Each row is a point. Examples show where two turns around zero, p and q, send a point. Where does a point land after both, in the order given? Backwards means that the second turn is done in reverse. Each puzzle has new turns, and all numbers are rounded.

Turn p:
[-5 -2] -> [-5  2]
[  0 -21] -> [-15 -15]
[ 30 -24] -> [  5 -38]
[14 27] -> [29 10]
[-39  19] -> [-15  41]
Turn q:
[-25  -1] -> [-14 -21]
[ 27 -30] -> [40  4]
[-2 37] -> [-31  21]
[ 0 -7] -> [ 6 -4]
Where do these land?
p, then q: [ 32 -16] -> [ 34 -11]
p, then q: [ -6 -12] -> [ -4 -13]
q, then p: [14 19] -> [11 21]
q, then p backwards: [-40   9] -> [ -4 -41]

Turn p:
[  6  -9   1 -16] -> [  7 -16  -7   1]
[ 38 -38  10  33] -> [-15 -24  38  43]
[15 35 -7  1] -> [ 14  30 -14  15]
[-31  11  23   0] -> [ 10  11  14 -34]
[-27   0 -27 -18] -> [-16  -2 -30 -24]
Turn q:
[  1 -16  35  -9] -> [ 26 -27  -3  13]
[  1  -2 -49  12] -> [-43  17  -5 -19]
[-14 -10  20 -11] -> [ 20 -19   4  -6]
[ 24  -4  25 -10] -> [ 19  -8 -18  24]
[ -8  13  14 -23] -> [29  6 -1 -8]
[ -3  20 -45  40] -> [-50  32  23  -3]
Where do these land?
p, then q: [-16   3   2  16] -> [20  5  7 -6]
p, then q: [ -7  -1  11 -38] -> [-10  -3 -39  -3]
p, then q: [ 12 -36  -8  47] -> [ 12 -34  49   1]
p, then q backwards: [ -3  29 -32   0] -> [ 31  14 -24 -13]
p, then q backwards: [ 15   4  28 -24] -> [-10   2  34 -19]

Turn p:
[ -9  36   3   2  24 -18  -5   6] -> [ 12   8 -34  -4   9 -13  21  15]
[-11  -8 -33  39 -19  25  -5   8] -> [-12   5  23  25 -15  30  -2  38]
[ 25 -19 -12 -33  41 -18  24 -14] -> [ 40 -22 -14  -4  30  13 -14 -38]
[  0   9  51  16 -10  -4 -14  37] -> [ -9  10  21   1 -11 -53  33   4]
[-1 21 36 -6 13 -7 47 25] -> [ 22  17  16 -37  30 -20  33  -4]
[-31 -18   8 -14  -2 -28 -31 -24] -> [-20 -41 -27 -13 -19 -15 -16   0]
[ 17  -3   5  19 -17  35 -15 -25] -> [-40  14  11  25  -4  17   0 -14]
[  2  -6 -37 -28  12  24 -11 -19] -> [ -1   2 -18  16  17  22 -45  -2]
[  8 -12 -22   4 -41  -9  11   7] -> [ 10   7  23  -9 -36  20 -12   2]
Turn q:
[-22 -33 -28 -20 -10  35  15  -8] -> [-23   8  27 -22 -47   9   1 -18]
[  8  -6  29  23  -1 -17 -28  21] -> [ 14  -9  -7  16  29  29 -14  22]
[  7 -12   8 -14  19 -35  31   5] -> [  3 -16 -21  36  -9   0  20 -22]
[-24   5   6 -16  10  34  -5   0] -> [ 10   1  33 -25   1   3   6 -17]
[-22  35 -41  16 -27  -4 -20  -9] -> [-24  -4 -21 -52   9 -21  -8  22]
[ 11 -27  26 -19  31  18 -29 -11] -> [ 47  22  15   6  -8  27 -12 -16]
[ 19 -25  10  26 -20 -20 -14 -31] -> [ -3   8 -22  21  -6   4 -51  10]
[-14 -18  22  42  -2   1  11 -16] -> [-25   1   5  17  20  12 -36 -19]
[  6  42 -13 -32 -23  -4  28  18] -> [ -5 -25   7  -4  -8 -45  39  19]
[ 30  39 -19  -5  23  -6  11  31] -> [  5  15 -14   6  20 -19  54  18]
Where do these land?
q, then p: [  7 -14 -19 -20  -2   0 -23 -13] -> [  3  29   2   0 -21   0 -19  -7]
p, then q: [ -2   4   3  22 -34  26  18  -9] -> [  4 -24  39 -12  18 -10   1 -10]
p, then q: [ 25 -17  27  26 -22 -35  -8 -20] -> [-29 -18  12  13 -30 -24 -37 -13]
p, then q: [  3 -39 -11   1  -9  42  -4  20] -> [ 19  -6  12   8  41  29 -27   3]
q, then p backwards: [ -2 -23 -13 -24   3 -16   9  -1] -> [ 13  -1  -6  12 -12 -28 -14 -12]
p, then q: [-32   2  39  41  -3  18  29  -8] -> [ -5 -36  30  15   1   8  29 -46]
q, then p: [ 22   5   6 -32  66  15 -14  -7] -> [  9  45 -15  -2  12  34  27 -45]
q, then p: [-15  33 -23  21   2  -4  -3   8] -> [ 25 -13 -17 -16  24  -3 -18  12]
q, then p: [  9   2   3 -26  10 -46  34  14] -> [ 14 -22  27  -2 -15  50  13   2]
q, then p: [-15  47 -12  -8 -11  -1 -37  14] -> [ 48  -4   2  -5  19 -23 -29 -18]

Turn p:
[ -7   6 -15 -27   2  14 -16  12  11 -16  -5] -> [-15  -1  32 -13   8   1  -4  14 -15  12  -2]
[  2  -5 -28  -9  10   0  10  11   1   4  24] -> [-13  11   6   7  26 -19  -2  11   0 -16   3]
[-25   0  -5   0  15 -11  -9 -22  19  -4 -11] -> [-12   1 -11 -19   4  13 -17  10  14  16 -20]
[-17 -13  12  17  -1   4 -11  18  -3  -8  -1] -> [ -7 -23   5  13  -7   7   8  -7   1  -2 -21]
[-11  21  30 -12   7   8  -2 -22 -16   2   3] -> [ -2   9 -14 -16  -2  36  12 -14 -12   3   9]
[  4   5  11 -13   1 -24  13  -2 -18  -8  -9] -> [-12  17  -2 -11 -19  -4   7 -19  10  -1  11]
[  5 -10  -4   8 -26 -15   7  17  21   7  21] -> [  1   1   7  35  -8  -8 -25   7   6 -16   3]
[  8  -8  27   2  28  18 -14 -11   8   9 -26] -> [ 14 -29 -13 -24   8   7  -4 -23  -9  24  -2]
[-13 -31  13  -9 -17  15  -2 -24   2  -7 -10] -> [-10 -16 -23  -8 -25   2  -8  13 -27   6  -7]
[  6  15  24   4  -7  16  33 -12 -14  -8 -14] -> [  7 -11 -16 -11 -19  14  23   1   5  -3  35]
[  0  12 -46  11  -8 -21  -1   9   1  43  10] -> [ 11  37  -3  37  28 -22  -4  14  18  13  -7]
[ 47   8 -17  29  -4  -4  -9  26 -11 -14  17] -> [ 40   2  31  10   4 -26  12  -8  10 -34  -4]
Turn q:
[-38  -6 -11   4   9  27 -12   0   3 -25  10] -> [-34  -6 -10 -19 -10  26 -12   1  -3  18  20]
[  0  30  -4  -2  -6   4  53   9 -19   1  -4] -> [  7   1  -7  20   0  24  16 -20  12 -48  10]
[-15  17 -16   2  -6  -8  -5   4 -22   4  -8] -> [  7   3 -30  -3   4   7  -8   8  -8 -15   5]
[  9 -10   6   7  10  15 -17 -16 -14 -10  13] -> [ -4 -12  17  -5  -6  -6 -29   6  -3   5  11]
[  3   6  16 -23  -7  -6  11  -8  13  13   6] -> [ 15   1   2  13   5 -10  14 -25   6  11   4]
[ 10  -3  -7   5   2  -4   5  25 -20   5  18] -> [ -6 -15   1  23  13   5  -1  16 -13 -15  -3]
[-20 -15  76   6  -4  -5 -12  23   5   2  14] -> [-37  32  13  40 -12 -31  -4 -22 -32  24   4]
[ 15  -8 -10  -9  16 -10  -8   0  -3   8 -19] -> [ 13  10   7 -12  23  -6  -2  15   5  -1  -6]
[ 16  16 -12   5  -4  -1 -12  -9  61  15 -18] -> [ 17   9  -4 -12 -19 -12  30  13  42  29 -21]
[ -8   1 -15  10   3 -14  12 -10   6   9  -4] -> [ -2  -4 -14 -10   5   0   2  -7  13  -9 -18]
[ 14  -6  -4  -2  -2   1  -6  -9   6 -34   9] -> [ -3 -19  18 -20 -12  -7   8   6  -7   1  14]
[ 14 -23 -18  -3 -13   0  -9  -8 -15  11 -17] -> [ 26   0   7 -14   9  10 -13   9 -15   1 -20]
Where do these land?
q, then p: [ -8  19 -26   1  26 -15 -16 -11   1   0  -1] -> [-21   6  22  -2  21 -18 -24   5   3   2  -7]
q, then p: [  4  10  -5   7   7 -14  17  -1 -34   8   0] -> [  2  -8  17 -27  -4  -6   5   3   7 -16 -22]
q, then p backwards: [ -7  38   5  -8  11 -16  16 -17   1 -14   1] -> [ 23  -3   9   8  14 -12  39   0 -14  -2   3]
p, then q: [  1 -19 -13  17  19   8  22  16 -18  -7 -11] -> [-17  -6   3 -17  20  -5  22 -21  -1 -10 -21]
p, then q backwards: [ -3  -9   0 -12   2   6   9  14  16   5  24] -> [ -2  -4   7   2  18   0   4  10 -25  -2  16]
q, then p: [-26 -19   1 -40  -6  22  19   3  -6  -7 -13] -> [  9   2 -24 -18  29  21  19   6 -26  -9  18]
p, then q backwards: [ -1   9   8  -1  -7 -39  -2  -9 -14  -8   8] -> [-13  10  16  19  -3  10  17  -9   7   4 -26]
q, then p: [  2   1 -14  -3 -15  14 -34  32  29  17 -16] -> [ 13  -5  11  38  20 -14  16  -1  11  24  30]
p, then q: [ 14  -4  24   7 -50  16 -19 -12   3  -7  21] -> [ 17  -7  20   9 -33  12 -15  25 -36 -20   5]
p, then q: [ 11  -9  14  15 -18  -6  26 -12  12 -16 -27] -> [ 14 -25   1   2  -9   4  24   1 -22  23 -21]
q, then p: [ 22 -12  -2  14  15  -5   2  -7 -19  25   1] -> [ 11 -18  16 -17  -7  -2  -6 -22   8  11 -20]
p, then q: [-26   3  22  12  20   3   6   0   0  -3  -4] -> [ -6   1   8 -16   2  28  -4 -12  12  16  -7]
q, then p: [ 39  -9   0  -4  -8  16 -32   8  18  -4   8] -> [  7 -11   0  39  -8  -8  -5 -36  -3   3  16]
q, then p backwards: [-21   1 -16  -6   4  11 -14  -4  11  11   8] -> [-18   3   8   2   9   0   5 -14  12  15 -18]
